Every row gives one point. To make a cloud, some directions were put in groups of two or more. Within a group, all points are equally far from the middle, so they leave a hole (a ring in 2 directions, a hollow ball in 3). The other directions are filled evenly. Then the cloud was stretched, turned, moved and blurred a little. How many holes are there, and how many directions does each take, smallest first?

Cloud (22 x 3)
[[  3  24 -34]
 [-43 -53  30]
 [-52 -12  40]
 [-52  -9 -19]
 [-24  22 -64]
 [ 33  29 -16]
 [-38  28 -23]
 [-41   3  50]
 [-17   0  42]
 [-20  26 -12]
 [-50  39  25]
 [-83  22  22]
 [  7  45 -18]
 [-30  17   6]
 [ -4  26  -6]
 [ 37 -10 -13]
 [  0  29  43]
 [-68  -7  -3]
 [ 23   2  -8]
 [-51 -73   3]
 [ 25 -31 -44]
 [-14   8  46]]
Holes: 0

Cloud (28 x 4)
[[ 27 -21  17 -42]
 [  1  42 -12 -13]
 [ 45  16   7 -24]
 [ 24 -24 -34   1]
 [-20  38 -30  74]
 [ 25  -3  46  12]
 [ 53  17 -21  27]
 [ 14  -1  39 -68]
 [ 37 -30  -6  24]
 [ 23 -25 -15  56]
 [ -7  -6 -45  95]
 [-12 -33   6 -12]
 [-20 -24 -39  36]
 [-13 -34   4  44]
 [ 32   0  37  11]
 [ 44 -14  43 -33]
 [ 50   2  19 -13]
 [ 42   0   7  26]
 [ -5  28 -13 -20]
 [-16  47 -12   5]
 [-32  -6 -12   5]
 [ 16  -4   2 -40]
 [ -5  43 -15  -7]
 [-36 -27  19  -1]
 [ 53  13 -29  41]
 [  2  42  12 -27]
 [-22  42   2  -5]
 [ -9 -47  25   1]]
Holes: 1 (3)

Cloud (28 x 4)
[[  2 -30 -50  -6]
 [ -2  57  42 -17]
 [ -2  36  41 -64]
 [-13  36  30   8]
 [ 27  26 -53  -8]
 [ -9  -2 -80  13]
 [ 25   7 -14 -62]
 [-41 -37 -29 -34]
 [-11 -42 -12 -44]
 [ 10  51 -17  33]
 [  9  19  52   9]
 [-17  24 -33  53]
 [-21 -32  27  46]
 [ 13   1  44  25]
 [ 15   8  38 -81]
 [  5  48   8  24]
 [ 11 -30 -43  -4]
 [-10  12  20  32]
 [  4  36  25 -75]
 [ 27   6 -41  -2]
 [-25  -9  21  39]
 [-55  22 -10 -26]
 [-38  21 -17 -47]
 [ -3  -6 -59 -20]
 [-10 -11 -45 -36]
 [-16   0 -61  55]
 [  6 -34 -48   3]
 [ 16  10   9 -74]]
Holes: 1 (2)

Cloud (47 x 6)
[[ -7  35  27  -6  22  39]
 [ 13 -26  32 -24   2  -3]
 [ 20  25  24  20 -32 -53]
 [ 20  29  -5 -61 -17 -18]
 [-13  24  69  -1  24  -7]
 [ -9 -20 -48  -8  38   5]
 [-12  62 -52 -21  50 -22]
 [-66 -22   1 -14 -19  42]
 [-54  48 -10 -50  59 -20]
 [-39  14  22 -46   6 -28]
 [-25  -4  39  10  -5 -44]
 [ 20  11 -33 -17  62   3]
 [ 53  76  23 -14 -13 -15]
 [ 25  -1  37  13 -22  46]
 [-15  66  26 -62   4 -10]
 [-68 -13 -27 -21  34 -22]
 [-20 -31 -23  -7 -17   5]
 [ 50   6   2  -9  -4 -44]
 [-30   4 -41  -2 -81  33]
 [-12 -11  67 -31 -18  -2]
 [ 31  57 -11 -21  53 -34]
 [ 15  13  45  27 -48 -38]
 [-80  -5 -11  -7  30 -25]
 [-13 -27   1  -5 -73  23]
 [-36   9  55   9  59 -34]
 [-75   1  13 -16  21 -10]
 [ -1  11 -31 -71 -47  17]
 [-65 -34  -4  17  34  14]
 [ 26  24  15 -17  81   2]
 [-15  57  -7 -66  39   1]
 [ 12 -19 -14 -28 -18  45]
 [ 48  39  21   4  75   2]
 [-42  27 -40  17  -2  57]
 [ 33   1 -15  22 -52 -11]
 [-35  43  15   7  25  17]
 [ 46  -1  24 -33  -2  28]
 [-41  38 -43  23  -3   2]
 [ 48  29  22 -15  15  38]
 [-48  33  31 -44   9 -20]
 [ 13  12 -61  20   8  -7]
 [  9   9 -62 -35 -28  40]
 [-60   5  29 -38 -56  28]
 [-19  17 -48  26  16  56]
 [-45  -5  15 -40  45   1]
 [ 32  22 -49 -19 -32  47]
 [ -3 -25 -26 -26 -25  26]
 [ 17  39 -60  -4  -5   2]]
Holes: 1 (4)
